Each row is a point. Any point is a mix of the corners, with weights that add up to 1. It lies inside the corners' shape when no weight is negative. Say inside or outside, and name the corners with a negative weight.

Corners:
(1): [ 0.41 -0.49  0.09]
(2): [ 0.11 -0.35 -0.12]
(3): [-0.36  0.48  0.40]
(4): [ 0.53 -0.07 -0.28]
Points:
[ 0.15  0.16 -0.04] => outside (1)
[ 0.74 -0.57 -0.45] => outside (3)
[ 0.26 -0.06  0.00] => inside
[0.02 0.00 0.13] => inside
[-0.14 -0.21  0.14] => outside (4)
[ 0.49 -0.55 -0.29] => outside (3)

Corners:
(1): [ 0.01 -0.32 -0.13 -0.11  0.14 -0.11  0.58 -0.69 -0.53]
(2): [-0.19 -0.03 -0.04 -0.22 -0.39 -0.02  0.48 -0.96 -0.02]
(3): [ 0.00 -0.19 -0.20  0.50 -0.64 -0.17  0.48 -0.83 -0.53]
(4): [-0.43 -0.14  0.10 -0.01 -0.23  0.10  0.64  0.48  0.06]
(5): [ 0.20  0.61 -0.02 -0.25  0.51 -0.14 -0.19  0.14  0.10]
(6): [-0.63  0.42 -0.41 -0.21  0.57  0.04 -0.28  0.24  0.17]
(7): [-0.14  0.44 -0.05  0.07  0.42  0.59 -0.11  0.04  0.15]
(8): [-0.03  0.58 -0.73 -0.37  0.17  0.43 -0.02  0.40  0.19]
(9): [-0.20  0.03 -0.14 -0.36 -0.13  0.27 -0.36  0.11 -0.17]
(10): [ 0.10 -0.55 -0.09  0.21 -0.08 -0.14  0.32 -0.69  0.18]
Points:
[-0.30 -0.11 -0.08  0.04 -0.30  0.15  0.30 -0.08  0.19] => outside (1, 5)
[-0.08  0.32 -0.34 -0.25  0.14  0.20 -0.04  0.11  0.03] => inside
[-0.24  0.07 -0.20  0.01 -0.05  0.00  0.19 -0.29 -0.09] => inside
[-0.07  0.39 -0.28 -0.35  0.37  0.37 -0.33  0.03  0.10] => outside (3, 4)
[-0.02  0.17 -0.35 -0.20  0.12 -0.14  0.06 -0.38 -0.16] => outside (4, 7)
[-0.25  0.21 -0.23 -0.14  0.11  0.20  0.09  0.12  0.06] => inside
[-0.12  0.16 -0.11 -0.22  0.03  0.08 -0.01 -0.17 -0.03] => inside
[-0.38  0.99 -0.51 -0.39  0.87  0.61 -0.28  0.84  0.97] => outside (1, 3, 9)

Corners:
(1): [ 0.48  0.16 -0.14  0.12 -0.30 -0.40 -0.54 -0.43  0.12 -0.10  0.40  0.09
 -0.15 -0.32 -0.21 -0.51 -0.09  0.20]
(2): [ 0.39  0.12  0.01  0.35  0.06 -0.53  0.09  0.06 -0.14  0.33 -0.44  0.71
  0.02 -0.70 -0.24  0.17 -1.27  0.41]
(3): [ 0.12 -0.71 -0.29  0.44  0.11 -0.29 -0.58 -0.63  0.18  0.85 -0.33 -0.26
  0.56 -0.28 -0.70 -0.46 -0.15  1.09]
(4): [-0.12 -0.06 -0.25  0.61  0.25  0.39  0.08  0.30 -0.03  0.16  0.85  0.22
  0.10 -0.10 -0.10  1.07 -0.24  0.12]
(5): [ 0.02 -0.33 -0.13  0.62  0.01 -0.51 -0.07 -0.10 -0.08  0.27 -0.07 -0.14
 -0.33 -0.10  0.24 -0.21 -0.34 -0.75]
(6): [-0.89 -0.11 -0.85 -0.34  0.33  0.32  0.36  0.38 -0.12 -0.70 -0.17 -0.07
  0.45  0.07 -0.08  0.04  0.65  0.50]
(7): [-0.06 -0.68  0.09 -0.28  0.59 -0.30 -0.14  0.38 -0.02  0.28 -0.14  0.21
 -0.62 -0.66 -0.35 -0.76 -0.46  0.32]
(8): [-0.19  0.22  0.29 -0.34  0.38 -0.05 -0.08 -0.26 -0.08  0.01 -0.45  0.35
  0.41 -0.39  0.08  0.50  0.10 -0.44]
(9): [-0.64 -0.05  0.67  0.42 -0.12 -0.18 -0.26 -0.33 -0.27 -0.40  0.04 -0.56
  0.09  0.12  0.11  0.26  0.35  0.47]
(10): [-0.39 -0.04 -0.18  0.09  0.26 -0.32  0.79 -0.28 -0.09 -0.09  0.25 -0.18
  0.02  0.14 -0.19 -0.21 -0.51 -0.08]
(11): [ 0.20  0.24 -0.21  0.09 -0.49 -0.22  0.45  0.66  0.03 -0.18 -0.01  0.00
 -0.07 -0.32 -0.05 -0.42  0.45  0.21]
(12): [-0.64 -0.13 -0.09  0.24  0.07 -0.30  0.43 -0.06  0.77 -0.12 -0.07  0.19
  0.34  0.03  0.04  0.54  0.03  0.08]
(13): [ 0.28  0.38  0.12  0.20  0.08  0.29 -0.30  0.16  0.55 -0.01 -0.06  0.14
  0.65  0.31  0.27 -0.20  0.53  0.01]
(14): [-0.75  0.56 -0.63  0.03  0.31 -0.05  0.57 -0.38 -0.84  0.33 -0.04  0.62
 -0.32 -0.26  0.28  0.31 -0.44  0.64]
(15): [ 0.03  0.34  0.24  0.72  0.53 -0.33 -0.31  0.26 -0.39  0.20  0.71  0.85
  0.15  0.58  0.03  0.93  0.21 -0.08]
(16): [-0.08  0.20  0.40 -0.50  0.07  0.01 -0.45 -0.16 -0.09 -0.28 -0.37  0.19
 -0.81 -0.01 -0.86  0.08 -0.35  0.00]
(17): [ 0.23  0.14 -0.24  0.59  0.81 -0.13 -0.04  0.30 -0.23 -0.16  0.22 -0.17
 -0.43 -0.43  0.09  0.10  0.45 -0.26]
(18): [-0.37  0.34  0.02  0.33  0.11  0.01 -0.46 -0.35 -0.16  0.10  0.02  0.06
  0.04 -0.69 -0.72 -0.08 -0.45 -0.12]
(19): [-0.71  0.45 -0.13 -0.41 -0.02 -0.04 -0.06  0.27  0.04 -0.22 -0.33 -1.10
  0.07 -0.47  0.06 -0.01  0.23  0.12]
Points:
[-0.15  0.02 -0.49  0.26  0.30 -0.18  0.18  0.05 -0.08  0.19  0.01  0.16
  0.10 -0.30  0.07 -0.02 -0.10  0.05] => outside (9, 16)
[ 0.01  0.09  0.00  0.28  0.09 -0.27 -0.05 -0.05  0.00  0.19  0.05  0.01
  0.08 -0.31  0.01 -0.04 -0.10  0.05] => outside (6, 16)
[-0.32 -0.05  0.02  0.10  0.20 -0.08 -0.06 -0.06  0.02  0.01  0.13  0.08
  0.13  0.22  0.08  0.30  0.14  0.05] => outside (2, 11, 17, 18)
[-0.69  0.01 -0.20  0.28  0.50 -0.12  0.51  0.13 -0.25  0.08  0.08  0.06
  0.21 -0.25 -0.09  0.58 -0.12  0.42] => outside (1, 5, 13, 16)
[ 0.14  0.05  0.08  0.26  0.17 -0.24 -0.24 -0.07 -0.25  0.30  0.08  0.07
 -0.34 -0.31 -0.25 -0.18 -0.39  0.20] => outside (6, 8, 12)
[-0.22  0.02  0.03  0.12  0.01 -0.33  0.33 -0.07 -0.02 -0.02 -0.06 -0.07
 -0.42 -0.27  0.05  0.11 -0.36 -0.08] => outside (3, 6, 13, 15, 18)
[-0.06  0.23  0.04  0.12  0.27 -0.08  0.09  0.12  0.00  0.28 -0.07  0.28
  0.00 -0.29 -0.27  0.26 -0.30  0.13] => outside (1, 5, 6, 9)
[-0.31  0.19 -0.24  0.14  0.20 -0.08 -0.10 -0.20 -0.11  0.02  0.21  0.02
 -0.07 -0.19 -0.29 -0.02 -0.24  0.57] => outside (5, 8, 11)
[-0.17  0.12  0.21  0.10  0.48 -0.05 -0.18 -0.15 -0.23  0.22 -0.16  0.21
  0.03 -0.20 -0.12  0.40 -0.35 -0.09] => outside (1, 6, 11, 12)

Corners:
(1): [-0.16 -0.06  0.17 -0.47 -0.03  0.43  0.01 -0.23 -0.70 -0.18 -0.31  0.16
  0.44 -0.62  0.43 -0.39 -0.40  0.29 -0.08  0.37]
(2): [ 0.33  0.73 -0.02  0.50  0.49 -0.37 -0.42  0.26 -0.14  0.09  0.40 -0.40
  0.41  0.29  0.27  0.04 -0.07  0.05 -0.21 -0.16]
(3): [-0.09 -0.73  0.03 -0.40  0.02 -0.02  0.00  0.06  0.41 -0.22  0.58  0.15
 -0.35  0.28 -0.39  0.77 -0.70  0.34  0.12  0.49]
(4): [ 0.18  0.33 -0.19 -0.01  0.02 -0.05  0.09  0.50  0.33  0.28 -0.10  0.53
  0.19 -0.05 -0.07  0.20  0.08 -0.62 -0.18 -0.27]
(5): [ 0.54  0.26  0.35  0.44 -0.21 -0.31  0.51  0.09 -0.03  0.08 -0.32  0.46
  0.09 -0.06  0.11  0.23 -0.56  0.40  0.08 -0.18]
(6): [ 0.25 -0.25  0.11  0.14 -0.32  0.65 -0.04 -0.48 -0.86  0.47 -0.49 -0.19
  0.53  0.25  0.27 -0.26 -0.66  0.19  0.02  0.24]
(7): [ 0.26 -0.51  0.43 -0.32 -0.14  0.09  0.24  0.56 -0.47  0.10 -0.10  0.16
 -0.16  0.14 -0.36  0.02 -0.73 -0.13 -0.63 -0.34]
(8): [-0.30  0.34 -0.09  0.12 -0.21  0.41 -0.33 -0.51 -0.10 -0.50  0.18 -0.44
  0.34  0.46  0.27 -0.45  0.35  0.18  0.15  0.22]
(9): [ 0.34  0.40 -0.01 -0.01  0.43  0.56  0.14 -0.41  0.27  0.10  0.43 -0.55
  0.03 -0.64  0.35 -0.60 -0.31 -0.35  0.24 -0.08]
(10): [ 0.24 -0.03 -0.51  0.27  0.18  0.27  0.51  0.14 -0.51 -0.36  0.43  0.45
  0.47 -0.58  0.36 -0.22  0.46  0.25  0.20 -0.20]
(11): [-0.27  0.33 -0.41 -0.04  0.00 -0.40 -0.46 -0.29  0.52  0.56  0.27 -0.36
  0.28 -0.20 -0.17 -0.42 -0.18 -0.14 -0.12 -0.06]
(12): [ 0.03 -0.31  0.00 -0.17  0.22 -0.25 -0.44 -0.44  0.34  0.47 -0.37 -0.18
 -0.27 -0.26  0.44  0.18 -0.02  0.26 -0.77  0.11]
(13): [ 0.70 -0.29  0.59 -0.42 -0.21  0.00 -0.17  0.01 -0.78 -0.24 -0.04 -0.52
  0.49  0.18 -0.34  0.38 -0.65 -0.03  0.08 -0.16]
(14): [ 0.05  0.51 -0.29 -0.11 -0.26  0.41  0.55  0.29 -0.06 -0.13  0.74 -0.51
 -0.25 -0.67 -0.40  0.27 -0.34 -0.60 -0.31  0.17]
(15): [-0.37 -0.35 -0.20  0.53 -0.45  0.79  0.60  0.21  0.26 -0.03  0.24  0.00
  0.50  0.10  0.64 -0.19  0.21  0.72 -0.01 -0.02]
(16): [-0.56  0.02 -0.11 -0.20  0.27 -0.24 -0.17 -0.21 -0.39 -0.32  0.32 -0.59
  0.09  0.05  0.09 -0.27 -0.29 -0.66  0.32 -0.13]
(17): [ 0.05 -0.21 -0.49 -0.12  0.00  0.32 -0.24 -0.22  0.65 -0.33  0.43 -0.28
 -0.34 -0.03  0.48  0.33 -0.58  0.40 -0.57  0.40]
(18): [ 0.17 -0.05 -0.38 -0.34  0.34  0.51 -0.33  0.17  0.12 -0.17 -0.31  0.12
 -0.36 -0.64  0.31 -0.37  0.47 -0.27  0.11  0.71]
(19): [ 0.07 -0.05 -0.06 -0.23  0.18 -0.42  0.66  0.34  0.58 -0.36  0.22  0.43
  0.33  0.38 -0.20  0.10  0.28 -0.29  0.29  0.49]
(20): [-0.20 -0.15  0.03 -0.23 -0.03 -0.36 -0.24 -0.01  0.46 -0.32 -0.54 -0.42
  0.73  0.54 -0.79  0.64  0.34  0.32 -0.40 -0.13]
(21): [-0.04 -0.32 -0.05  0.45 -0.10  0.15  0.27  0.23  0.03  0.02  0.10  0.52
 -0.14 -0.37  0.20 -0.12 -0.38 -0.24 -0.81  0.59]
Points:
[ 0.07  0.14 -0.07 -0.08  0.06  0.07  0.05  0.04 -0.10 -0.13  0.23 -0.16
  0.10 -0.16 -0.07 -0.01 -0.28 -0.22 -0.06  0.11] => outside (12, 15)
[ 0.05 -0.22  0.42 -0.18  0.01 -0.22 -0.05 -0.02 -0.18 -0.30  0.04 -0.12
  0.19  0.63 -0.33  0.36 -0.82 -0.06 -0.03  0.08] => outside (10, 11, 12, 14, 15, 18)
[-0.11 -0.05 -0.20 -0.04  0.04  0.18  0.02  0.05  0.16 -0.05  0.13 -0.09
  0.13 -0.10  0.06 -0.06 -0.01 -0.03 -0.25  0.16] => outside (5, 13)
[ 0.08 -0.06  0.12 -0.20 -0.02 -0.08 -0.16 -0.09 -0.13 -0.07  0.03 -0.29
  0.05  0.04 -0.09  0.14 -0.42 -0.02 -0.17  0.20] => outside (4, 9, 10, 15)

Corners:
(1): [-0.56 -0.74  0.22  0.54 -0.36  0.35  0.71  0.10 -0.89  0.83 -0.03 -0.11
 -0.63  0.48  0.39  0.01  0.47 -0.03  0.40  1.12]
(2): [-0.74 -0.02  0.79 -0.17 -0.28 -0.20  0.64 -0.02  0.19 -0.34  0.40  0.31
 -0.01 -0.18  0.52  0.31 -0.24 -0.14 -0.65  0.01]
(3): [ 0.09  0.21 -0.08  0.17 -0.11 -0.07  0.09 -0.60  0.18 -0.08  0.20  0.07
 -0.45  0.05 -0.40  0.23 -0.11 -0.14 -0.05 -0.41]
(4): [-0.01 -0.03  0.18 -0.11  0.04  0.83  0.55 -0.27  0.13 -0.32 -0.43  0.97
 -0.01 -0.51  0.36 -0.24 -0.16  0.33  0.11 -0.07]
(5): [-0.31 -0.34  0.66 -0.06  0.02  0.22  0.00 -0.45  0.38  0.32  0.11  0.03
  0.29  0.11 -0.76 -0.27  0.08  0.33  0.44 -0.06]
(6): [ 0.47 -0.32 -0.08  0.32 -0.15 -0.08  0.43  0.17 -0.47  0.03 -0.60  0.25
  0.55 -0.49 -0.32 -0.63 -0.08  0.27 -0.07  0.58]
(7): [-0.23 -1.22  0.13 -0.25 -0.04  0.40  0.18  0.01  0.08  0.13 -0.33  0.35
 -0.26 -0.30 -0.13 -0.35  0.11  0.10  0.41 -0.27]
(8): [ 0.00 -0.01  0.18 -0.70 -0.72 -0.04  0.81  0.66  0.21  0.06  0.06  0.72
  0.58 -0.60 -0.19  0.02 -0.63 -0.70 -0.24  0.69]
(9): [-0.02 -0.11  0.63  0.39  0.29  0.06  0.27 -0.24  0.48  0.40 -0.15 -0.27
 -0.07  0.45 -0.02 -0.43  0.36 -0.14 -0.09  0.04]
(10): [ 0.44 -0.34 -0.66 -0.12 -0.06  0.16 -0.53  0.29  0.03  0.05  0.29  0.01
 -0.87 -0.02  0.88  0.52  0.37  0.40  0.39  0.43]
(11): [ 0.09 -0.25  0.19  0.03  0.25 -0.14  0.33  0.04  0.38 -0.51  0.43 -0.04
 -0.01  0.23  0.34  0.33 -0.09  0.36 -0.11 -0.14]
(12): [ 0.23 -0.13  0.35  0.09  0.02 -0.29 -0.18  0.23 -0.13  0.21  0.16 -0.12
  0.18 -0.27 -0.09  0.23 -0.19 -0.39  0.25 -0.12]
(13): [ 0.25  0.27  0.21  0.31  0.39 -0.05 -0.25  0.01 -0.09 -0.06 -0.60  0.67
  0.70  0.36 -0.46 -0.41 -0.10  0.16 -0.09 -0.17]
(14): [ 0.63 -0.35  0.23  0.05 -0.29  0.02 -0.31 -0.05 -0.16 -0.31 -0.10 -0.45
  0.02 -0.04 -0.52  0.51  0.28 -0.14  0.22  0.31]
(15): [-0.21 -0.09  0.03 -0.21 -0.61  0.35  0.61  0.73  0.45 -0.26 -0.34  0.31
  0.20 -0.58 -0.47  0.41 -0.22  0.11  0.41  0.59]
(16): [-0.04  0.05 -0.07 -1.08  0.20  0.16  0.18  0.40  0.65  0.48 -0.31 -0.84
 -0.22  0.23  0.00  0.88  0.21  0.52 -0.19  0.43]
(17): [ 0.17  0.13  0.17  0.14  0.58 -0.03 -0.48 -0.51  0.23  0.06  0.15 -0.62
 -0.08  0.37  0.34  0.08 -0.62  0.08 -1.11 -0.28]
(18): [-0.15  0.03 -0.26  0.18  0.18  0.08  0.11 -0.35 -0.13  0.19 -0.38 -0.18
  0.34  0.49  0.30 -0.09  0.08  0.21 -0.06  0.35]
(19): [-0.25 -0.77  0.37  0.27 -0.47 -0.01  0.49 -0.25  0.62  0.33  0.07  0.03
 -0.07 -0.39  0.13  0.28 -0.10 -0.21 -0.46 -0.18]
(20): [-0.25 -0.50  0.53 -0.23  0.06  0.37 -0.19  0.50 -0.40  0.64  0.52  0.45
  0.62 -0.38 -0.70 -0.58  0.47 -0.29  0.25  0.13]
(21): [ 0.44 -0.21 -0.21  0.52 -0.10 -0.02 -0.58  0.42 -0.39  0.21 -0.13 -0.14
  0.29  0.53  0.38 -0.31  0.20  0.42  0.02 -0.23]
Points:
[-0.16  0.03  0.27  0.06  0.31  0.13  0.10 -0.22  0.41  0.23  0.10 -0.03
 -0.07  0.14  0.01  0.19  0.00  0.16  0.02 -0.04] => outside (2, 6, 7, 8, 14, 21)
[-0.02 -0.39  0.10 -0.14 -0.08  0.09  0.20  0.35  0.05  0.20 -0.10 -0.06
  0.11 -0.02 -0.01  0.03  0.14  0.07 -0.10  0.37] => outside (3, 4, 5, 12)
[ 0.01 -0.34  0.25  0.11 -0.11  0.10  0.13  0.08  0.01  0.07  0.06  0.21
  0.07 -0.09 -0.05 -0.08  0.01  0.00  0.03  0.03] => outside (16, 18)
[-0.17 -0.33  0.16  0.06 -0.31  0.24  0.18  0.00  0.02 -0.06  0.07  0.53
  0.09 -0.08 -0.09 -0.03  0.06  0.09  0.22 -0.02] => outside (6, 9, 12, 16, 17)
[-0.06 -0.26  0.13 -0.02 -0.01  0.12  0.17  0.11  0.10  0.15 -0.09  0.13
  0.06  0.00  0.13 -0.04  0.00  0.11 -0.02  0.19] => outside (3, 14)
[-0.26 -0.26  0.59 -0.55 -0.23  0.26  0.83  0.06  0.69 -0.28 -0.18  0.24
  0.60 -0.67 -0.40 -0.04 -0.35 -0.02 -0.35  0.26] => outside (1, 3, 10, 12, 13, 21)
[-0.06 -0.28  0.27 -0.03  0.01  0.17  0.08  0.09  0.00  0.17  0.12  0.16
  0.16 -0.08 -0.13 -0.11  0.09  0.01  0.03  0.07] => inside
[ 0.02 -0.25  0.06 -0.16 -0.20  0.14  0.25  0.23  0.00  0.07  0.00  0.07
 -0.03 -0.10  0.06  0.11  0.08  0.06  0.19  0.36] => outside (13, 17, 19)
